Rows are points. Each copy is the shape, with its points in the same order, stretched, turned, moved and blurred by noise. Say if it was mirrored as well.

Shape, 7 rows:
0.202	0.069
0.283	-0.124
-0.063	-0.052
-0.227	-0.051
0.166	0.037
-0.089	0.032
0.214	-0.100
Copy 1:
0.187	-0.172
0.335	-0.050
-0.023	0.031
-0.154	0.122
0.155	-0.130
-0.082	-0.032
0.259	-0.029
Copy 1 is: mirrored
Copy 2, 7 rows:
0.189	0.048
0.205	-0.169
-0.111	0.039
-0.271	0.086
0.152	0.040
-0.109	0.137
0.140	-0.113
Copy 2 is: only turned
Copy 3, 7 rows:
0.148	0.188
-0.050	0.266
0.036	-0.087
-0.012	-0.235
0.099	0.138
0.078	-0.106
0.005	0.235
Copy 3 is: mirrored

Shape (6 x 3):
0.037	0.126	-0.073
-0.118	0.069	-0.147
-0.154	0.132	0.091
0.201	-0.268	0.120
-0.105	0.182	0.050
0.105	-0.236	0.079
Copy 1, 6 rows:
-0.029	0.134	0.114
-0.147	-0.024	0.121
-0.249	0.167	-0.046
0.222	-0.073	-0.263
-0.223	0.224	0.006
0.109	-0.118	-0.229
Copy 1 is: mirrored
Copy 2:
-0.047	0.156	-0.090
-0.168	0.025	-0.133
-0.218	0.068	0.123
0.309	-0.111	0.084
-0.194	0.136	0.061
0.205	-0.134	0.068
Copy 2 is: only turned
Copy 3:
0.081	0.096	-0.118
-0.068	0.053	-0.188
-0.106	0.215	-0.009
0.116	-0.182	0.253
-0.047	0.222	-0.055
0.025	-0.158	0.193
Copy 3 is: only turned

Shape:
0.331	0.048	0.384	-0.118
-0.129	-0.130	0.104	0.138
0.009	0.062	-0.010	0.043
-0.038	0.049	-0.092	-0.213
-0.098	-0.047	-0.107	-0.194
0.174	0.122	-0.112	-0.095
-0.085	0.103	0.070	0.053
Copy 1 (7 x 4):
0.160	0.044	0.480	-0.171
-0.143	-0.167	0.000	-0.005
0.030	0.042	0.009	0.024
0.034	0.151	-0.146	-0.200
-0.010	0.080	-0.168	-0.252
0.277	0.114	-0.028	-0.111
-0.027	0.074	0.049	0.043
Copy 1 is: only turned
Copy 2:
-0.073	-0.245	-0.469	-0.235
-0.149	-0.064	-0.061	0.270
0.068	0.018	-0.119	0.131
0.099	-0.003	0.106	-0.102
0.055	-0.058	0.138	-0.046
0.222	-0.031	-0.116	-0.047
-0.029	0.131	-0.103	0.084
Copy 2 is: mirrored

Shape, 9 rows:
0.173	-0.242	-0.036	0.124	0.083	-0.059
0.182	-0.080	0.035	0.173	0.103	-0.017
0.087	0.165	0.158	0.058	-0.101	-0.059
0.022	0.071	-0.073	-0.241	0.524	-0.082
-0.338	0.091	0.015	0.038	0.236	-0.017
0.088	-0.154	-0.028	0.103	-0.110	0.153
0.176	0.150	-0.062	0.159	-0.015	0.147
0.005	0.131	-0.121	0.072	-0.059	-0.044
0.164	0.165	0.043	0.181	-0.097	-0.082
Copy 1, 9 rows:
0.208	-0.202	-0.092	0.154	0.172	-0.085
0.222	-0.118	0.065	0.186	0.155	-0.039
0.143	0.216	0.120	0.102	0.020	0.023
-0.010	-0.117	0.210	-0.266	0.481	-0.119
-0.294	-0.024	0.126	0.008	0.184	0.118
0.219	-0.103	-0.097	0.105	-0.006	0.135
0.250	-0.066	0.196	0.071	-0.050	0.099
0.053	0.007	0.112	-0.015	-0.090	-0.035
0.187	0.096	0.166	0.149	-0.065	-0.062
Copy 1 is: mirrored
Copy 2 (9 x 6):
0.119	-0.175	-0.082	-0.009	0.122	-0.054
0.076	-0.071	0.069	0.049	0.192	-0.014
-0.061	0.123	0.191	0.014	-0.065	-0.086
-0.309	0.074	-0.134	-0.383	0.423	-0.121
-0.532	0.019	-0.038	0.033	0.190	-0.161
-0.006	-0.147	-0.021	0.059	-0.090	0.118
-0.011	0.189	0.012	0.117	0.081	0.180
-0.092	0.184	-0.065	0.092	-0.059	-0.055
0.093	0.194	0.139	0.122	-0.011	-0.054
Copy 2 is: only turned
Copy 3, 9 rows:
0.153	-0.326	-0.020	0.062	0.014	0.081
0.164	-0.185	0.055	0.147	0.046	0.077
0.061	0.070	0.206	0.038	-0.036	-0.061
0.094	-0.008	-0.206	-0.064	0.529	0.161
-0.312	-0.018	-0.004	0.077	0.316	0.034
0.021	-0.174	0.025	0.047	-0.174	0.203
0.135	0.072	-0.018	0.225	-0.094	0.117
-0.028	0.035	-0.081	0.086	-0.038	-0.065
0.136	0.058	0.123	0.166	-0.090	-0.111
Copy 3 is: only turned
Copy 4, 9 rows:
0.111	-0.266	-0.043	0.124	0.000	-0.114
0.126	-0.109	0.024	0.192	-0.036	-0.054
0.024	0.132	0.152	0.036	-0.252	0.001
0.144	0.129	0.077	-0.224	0.396	-0.159
-0.282	0.124	0.089	0.045	0.224	-0.063
-0.022	-0.222	-0.060	0.073	-0.086	0.101
0.117	0.087	-0.070	0.123	-0.107	0.181
-0.058	0.096	-0.132	0.028	-0.125	-0.025
0.078	0.097	-0.039	0.154	-0.284	0.007
Copy 4 is: only turned

Shape (14 x 8):
0.063	0.000	0.060	0.004	-0.174	0.031	0.074	0.101
-0.098	0.001	-0.118	-0.161	0.179	0.125	0.010	0.011
0.148	-0.045	-0.143	-0.231	0.198	0.098	0.037	0.052
-0.271	0.171	-0.005	-0.171	0.212	0.011	-0.229	0.149
-0.224	0.106	0.101	0.241	0.078	0.104	0.017	0.037
-0.041	0.053	-0.098	-0.015	0.050	0.018	0.052	0.265
0.080	0.138	-0.021	-0.005	0.120	0.078	-0.070	0.307
0.189	0.025	-0.157	0.015	0.070	-0.076	-0.090	0.314
-0.088	0.071	-0.372	0.191	0.200	-0.010	-0.130	0.342
-0.084	0.187	0.005	0.052	0.021	0.033	0.012	-0.084
0.105	0.127	0.016	-0.023	0.014	-0.041	0.271	-0.013
0.417	-0.133	0.064	-0.054	0.256	-0.228	-0.121	0.163
-0.150	0.086	-0.056	-0.133	0.174	-0.045	0.047	0.084
-0.044	-0.001	-0.138	-0.041	0.329	-0.006	0.013	0.042
Copy 1:
0.008	0.025	-0.059	-0.015	-0.056	0.025	0.056	0.179
-0.120	0.038	-0.009	0.117	0.267	0.209	0.011	-0.063
0.098	-0.108	-0.124	0.072	0.308	0.250	0.102	-0.009
-0.242	0.154	0.038	-0.073	0.392	0.123	-0.322	-0.034
-0.212	0.053	0.235	0.227	0.002	-0.010	-0.215	0.106
-0.124	0.024	-0.132	0.105	0.155	0.172	-0.068	0.286
0.036	0.009	-0.055	0.022	0.243	0.154	-0.131	0.314
0.063	-0.086	-0.275	0.036	0.231	0.156	-0.139	0.315
-0.177	-0.037	-0.331	0.296	0.266	0.234	-0.360	0.316
-0.070	0.166	0.074	0.189	0.098	-0.031	-0.073	-0.011
-0.029	0.094	-0.029	0.182	0.095	-0.121	0.214	0.099
0.250	-0.438	-0.180	-0.091	0.369	-0.076	-0.058	0.130
-0.239	0.092	-0.053	0.091	0.295	0.057	-0.052	-0.014
-0.102	-0.086	-0.062	0.215	0.350	0.110	-0.090	-0.012
Copy 1 is: only turned
Copy 2, 14 rows:
0.065	-0.043	0.005	-0.104	-0.115	0.068	0.137	0.054
-0.136	-0.098	-0.139	-0.181	0.233	0.159	-0.054	-0.079
0.131	-0.143	-0.106	-0.203	0.221	0.142	-0.017	-0.159
-0.164	0.051	-0.015	-0.200	0.256	0.172	-0.301	0.099
-0.287	0.069	0.174	-0.005	0.074	0.079	0.078	-0.014
-0.058	-0.024	0.051	-0.246	0.169	-0.030	0.030	0.045
0.052	0.064	0.159	-0.270	0.216	0.071	0.037	0.009
0.197	0.025	0.128	-0.275	0.110	-0.198	-0.023	-0.046
-0.146	0.061	0.104	-0.370	0.197	-0.336	-0.059	-0.164
-0.044	0.127	-0.056	0.038	0.113	0.098	0.060	0.026
0.086	-0.054	-0.106	0.063	0.157	0.050	0.274	0.077
0.441	-0.187	0.191	-0.026	0.187	-0.101	-0.127	-0.119
-0.120	-0.091	-0.088	-0.095	0.277	0.099	-0.030	0.044
-0.069	-0.139	-0.046	-0.061	0.312	0.010	-0.080	-0.180
Copy 2 is: mirrored
Copy 3, 14 rows:
0.148	0.024	0.017	-0.041	-0.108	0.052	0.146	0.063
-0.136	-0.049	-0.021	-0.083	0.185	0.174	-0.016	-0.044
0.059	-0.019	-0.018	-0.251	0.214	0.166	-0.073	0.021
-0.410	0.009	0.137	-0.002	0.128	0.147	-0.104	0.122
-0.045	-0.019	0.000	0.329	0.014	0.077	0.015	-0.081
0.021	0.023	-0.132	-0.027	0.039	0.094	-0.023	0.184
0.065	0.103	0.045	-0.024	0.005	0.177	-0.120	0.225
0.181	0.029	-0.087	-0.142	-0.004	0.015	-0.212	0.259
-0.026	-0.069	-0.271	0.044	0.014	0.014	-0.371	0.176
-0.061	0.151	0.029	0.074	0.009	0.044	0.047	-0.141
0.189	0.238	-0.084	-0.052	0.145	0.033	0.122	-0.006
0.412	-0.001	0.194	-0.239	0.195	-0.153	-0.207	0.230
-0.131	0.053	-0.021	-0.061	0.221	0.052	-0.013	0.048
-0.027	0.012	-0.059	-0.026	0.268	0.049	-0.156	0.021
Copy 3 is: only turned
Copy 4, 14 rows:
-0.031	-0.015	0.129	0.129	-0.042	0.118	0.181	0.096
-0.168	-0.030	-0.108	-0.054	0.035	0.147	-0.103	0.063
0.020	-0.055	-0.209	-0.116	0.089	0.173	0.013	0.197
-0.187	0.126	0.110	-0.160	0.018	-0.039	-0.292	0.172
-0.249	0.188	0.256	0.177	0.134	0.041	-0.041	-0.046
-0.119	0.024	0.027	0.014	0.101	-0.063	0.087	0.246
0.012	0.090	0.071	0.023	0.125	-0.013	-0.012	0.338
0.120	-0.004	-0.077	0.031	0.095	-0.179	0.085	0.311
-0.172	0.078	-0.097	0.155	0.206	-0.370	-0.042	0.293
-0.128	0.199	0.055	0.125	-0.003	0.104	-0.014	-0.036
-0.027	0.181	-0.028	-0.019	0.051	0.183	0.256	-0.002
0.428	-0.076	-0.070	-0.151	0.212	-0.073	0.007	0.143
-0.192	0.095	0.020	-0.153	0.060	0.012	-0.038	0.067
-0.118	0.032	-0.125	-0.105	0.252	0.015	-0.087	0.038
Copy 4 is: only turned

Shape (14 x 8):
0.114	0.127	-0.080	0.109	0.037	0.000	-0.101	-0.207
0.008	0.015	0.099	0.015	0.193	0.101	-0.183	-0.227
0.124	-0.097	-0.087	-0.023	-0.231	0.226	0.284	0.017
0.139	0.008	-0.032	0.154	-0.230	0.170	-0.150	0.193
-0.059	-0.072	0.034	0.004	-0.234	0.211	-0.201	-0.195
-0.040	0.376	0.100	-0.129	-0.138	-0.522	-0.106	0.177
0.062	-0.115	-0.113	0.116	-0.034	0.072	-0.203	-0.126
0.027	0.022	-0.101	-0.134	-0.183	0.178	-0.066	0.048
0.034	-0.071	-0.031	-0.120	-0.126	-0.337	0.127	-0.162
-0.134	0.031	0.033	0.095	-0.024	-0.052	0.074	-0.157
0.058	-0.097	-0.005	0.139	0.065	0.159	-0.049	-0.211
-0.171	-0.020	-0.131	-0.016	-0.106	0.090	-0.123	-0.117
-0.132	-0.027	0.123	-0.089	-0.080	0.208	-0.185	-0.016
-0.047	-0.010	-0.007	-0.079	-0.139	0.125	0.077	0.333
Copy 1, 14 rows:
0.079	0.218	0.028	-0.004	0.183	0.162	-0.206	-0.057
0.029	0.302	0.026	0.123	0.340	-0.018	-0.062	-0.025
0.289	-0.081	-0.295	0.093	-0.213	0.072	0.001	0.035
0.163	-0.089	0.092	0.209	-0.057	0.146	-0.247	0.255
0.014	0.265	-0.124	0.196	0.038	-0.077	-0.277	0.173
-0.349	-0.038	0.282	-0.422	0.045	0.110	-0.023	0.157
0.086	0.127	0.009	0.142	0.187	0.001	-0.329	-0.007
0.076	0.021	-0.187	0.063	0.048	0.079	-0.179	0.247
-0.061	0.040	-0.070	-0.292	-0.016	-0.151	-0.083	-0.157
-0.091	0.144	-0.049	0.082	0.003	0.071	-0.027	-0.127
0.146	0.196	-0.049	0.207	0.152	0.035	-0.129	-0.104
-0.104	0.142	-0.175	0.151	0.145	0.048	-0.249	0.068
-0.057	0.126	-0.067	0.218	0.139	-0.043	-0.064	0.233
0.019	-0.250	-0.092	0.124	-0.057	0.107	0.059	0.228
Copy 1 is: mirrored
Copy 2:
-0.025	-0.051	-0.072	-0.015	-0.119	0.048	-0.136	-0.129
-0.058	-0.135	0.134	-0.042	0.055	0.010	-0.184	-0.053
-0.072	0.135	-0.111	-0.163	0.041	0.344	0.187	-0.073
-0.094	0.075	-0.308	0.082	0.007	0.179	-0.092	0.137
-0.125	-0.111	-0.068	-0.226	-0.007	0.090	-0.155	0.157
0.407	0.033	-0.158	0.140	-0.281	-0.503	0.030	0.189
-0.101	-0.147	-0.162	-0.078	0.031	0.063	-0.168	-0.034
-0.017	0.164	-0.149	-0.154	0.061	0.066	-0.077	0.117
0.293	-0.113	-0.138	-0.183	-0.103	-0.082	0.102	-0.077
-0.062	-0.137	-0.019	-0.053	-0.116	-0.003	0.099	-0.046
-0.172	-0.168	-0.001	-0.081	0.022	0.179	-0.060	-0.108
-0.138	-0.040	-0.101	-0.200	-0.007	-0.066	-0.075	0.040
-0.075	-0.034	0.030	-0.149	0.089	0.031	-0.099	0.232
-0.034	0.196	-0.167	-0.003	0.123	0.022	0.133	0.189
Copy 2 is: only turned
Copy 3 (14 x 8):
0.205	-0.027	-0.104	-0.021	-0.065	-0.002	-0.158	-0.164
0.047	-0.053	0.036	-0.014	0.051	0.087	-0.281	-0.124
0.089	-0.349	-0.321	-0.129	-0.069	0.252	0.126	0.012
0.145	-0.101	-0.215	0.171	-0.051	0.283	0.175	-0.047
0.023	-0.283	-0.059	0.090	0.093	0.184	-0.008	-0.327
0.237	0.090	0.403	0.003	-0.276	-0.320	0.258	0.066
0.116	-0.214	-0.146	0.174	0.093	0.086	-0.090	-0.150
0.158	-0.209	-0.070	-0.022	0.115	0.179	0.149	-0.123
0.124	-0.371	0.133	0.002	-0.212	-0.204	-0.003	0.026
-0.107	-0.088	-0.022	-0.079	-0.083	-0.083	-0.056	-0.091
-0.001	-0.141	-0.178	0.037	0.017	0.147	-0.220	-0.105
-0.017	-0.174	-0.092	0.020	0.174	-0.029	0.045	-0.203
-0.085	-0.123	0.056	-0.011	0.176	0.198	-0.033	-0.152
0.013	-0.097	-0.069	-0.054	0.083	0.211	0.234	0.139
Copy 3 is: mirrored

Shape:
-0.126	-0.015	-0.062	0.102	-0.111	-0.210	0.170	-0.027	0.014
-0.129	-0.126	0.331	-0.028	-0.036	0.113	0.083	-0.078	0.073
-0.193	-0.176	-0.154	0.091	0.005	0.062	0.055	-0.043	-0.115
0.033	-0.123	-0.158	0.034	-0.151	0.206	0.110	-0.102	0.022
-0.148	0.178	-0.136	-0.417	0.018	-0.096	0.068	-0.126	-0.005
-0.203	-0.192	-0.030	-0.011	0.090	-0.427	0.100	0.041	-0.213
0.126	-0.183	-0.077	-0.023	0.025	0.200	0.074	0.122	0.036
-0.207	-0.173	-0.098	0.001	0.028	0.053	0.096	0.171	0.023
-0.050	0.141	-0.109	-0.049	-0.056	-0.062	0.141	-0.137	-0.149
-0.163	0.034	-0.152	0.129	0.124	-0.179	0.121	-0.132	0.038
-0.202	0.309	-0.034	0.104	0.022	0.205	0.033	0.393	0.064
0.099	-0.178	-0.140	0.020	-0.018	0.136	0.473	0.022	-0.046
-0.198	0.056	-0.087	0.039	0.116	0.177	0.016	0.179	0.039
Copy 1, 13 rows:
-0.150	-0.179	-0.062	-0.019	-0.080	-0.233	0.117	0.031	0.057
-0.228	-0.226	0.206	-0.068	0.156	0.083	-0.016	0.121	0.158
-0.117	0.056	0.037	0.054	-0.107	0.037	0.177	-0.041	0.028
0.132	-0.155	0.025	-0.039	-0.103	0.138	0.028	-0.128	0.075
0.013	0.136	-0.008	-0.441	0.029	-0.181	0.039	0.028	0.136
-0.262	0.084	0.162	0.044	-0.185	-0.392	0.321	0.218	-0.031
0.189	-0.062	0.094	0.059	0.005	0.146	0.124	0.137	0.090
-0.149	0.001	-0.007	0.032	-0.111	0.088	0.246	0.219	0.120
0.037	-0.021	-0.075	-0.208	0.035	-0.167	0.106	-0.085	-0.047
-0.128	0.025	-0.080	0.042	0.039	-0.255	0.201	-0.109	0.158
-0.077	-0.017	-0.460	-0.011	0.226	0.103	0.095	0.313	-0.023
0.169	-0.324	0.037	-0.068	-0.020	0.035	0.421	0.007	0.099
-0.070	0.101	-0.194	0.010	0.095	0.128	0.172	0.169	0.101
Copy 1 is: mirrored
Copy 2, 13 rows:
-0.289	0.021	-0.076	0.054	0.003	-0.127	0.091	-0.117	0.039
-0.101	0.060	0.323	-0.119	-0.164	0.051	0.010	-0.254	0.133
-0.305	-0.174	-0.019	-0.004	0.005	0.109	-0.054	-0.140	-0.079
-0.110	-0.144	-0.124	0.024	-0.060	0.202	0.021	-0.233	0.117
-0.151	0.099	-0.206	-0.460	0.041	-0.089	-0.073	-0.104	0.051
-0.349	-0.149	0.035	-0.108	0.007	-0.347	0.033	-0.019	-0.192
0.033	-0.219	0.043	-0.030	-0.074	0.179	0.063	-0.012	0.095
-0.286	-0.132	0.083	-0.095	-0.064	0.121	0.039	0.049	0.011
-0.140	0.046	-0.198	-0.087	0.068	-0.044	0.012	-0.212	-0.094
-0.314	-0.024	-0.080	-0.002	0.253	-0.090	0.002	-0.129	0.018
-0.138	0.258	0.062	0.032	-0.001	0.289	0.014	0.258	-0.074
-0.086	-0.233	-0.083	-0.039	0.021	0.174	0.404	-0.190	-0.001
-0.197	0.023	0.075	-0.070	0.055	0.238	-0.053	0.091	-0.030
Copy 2 is: only turned
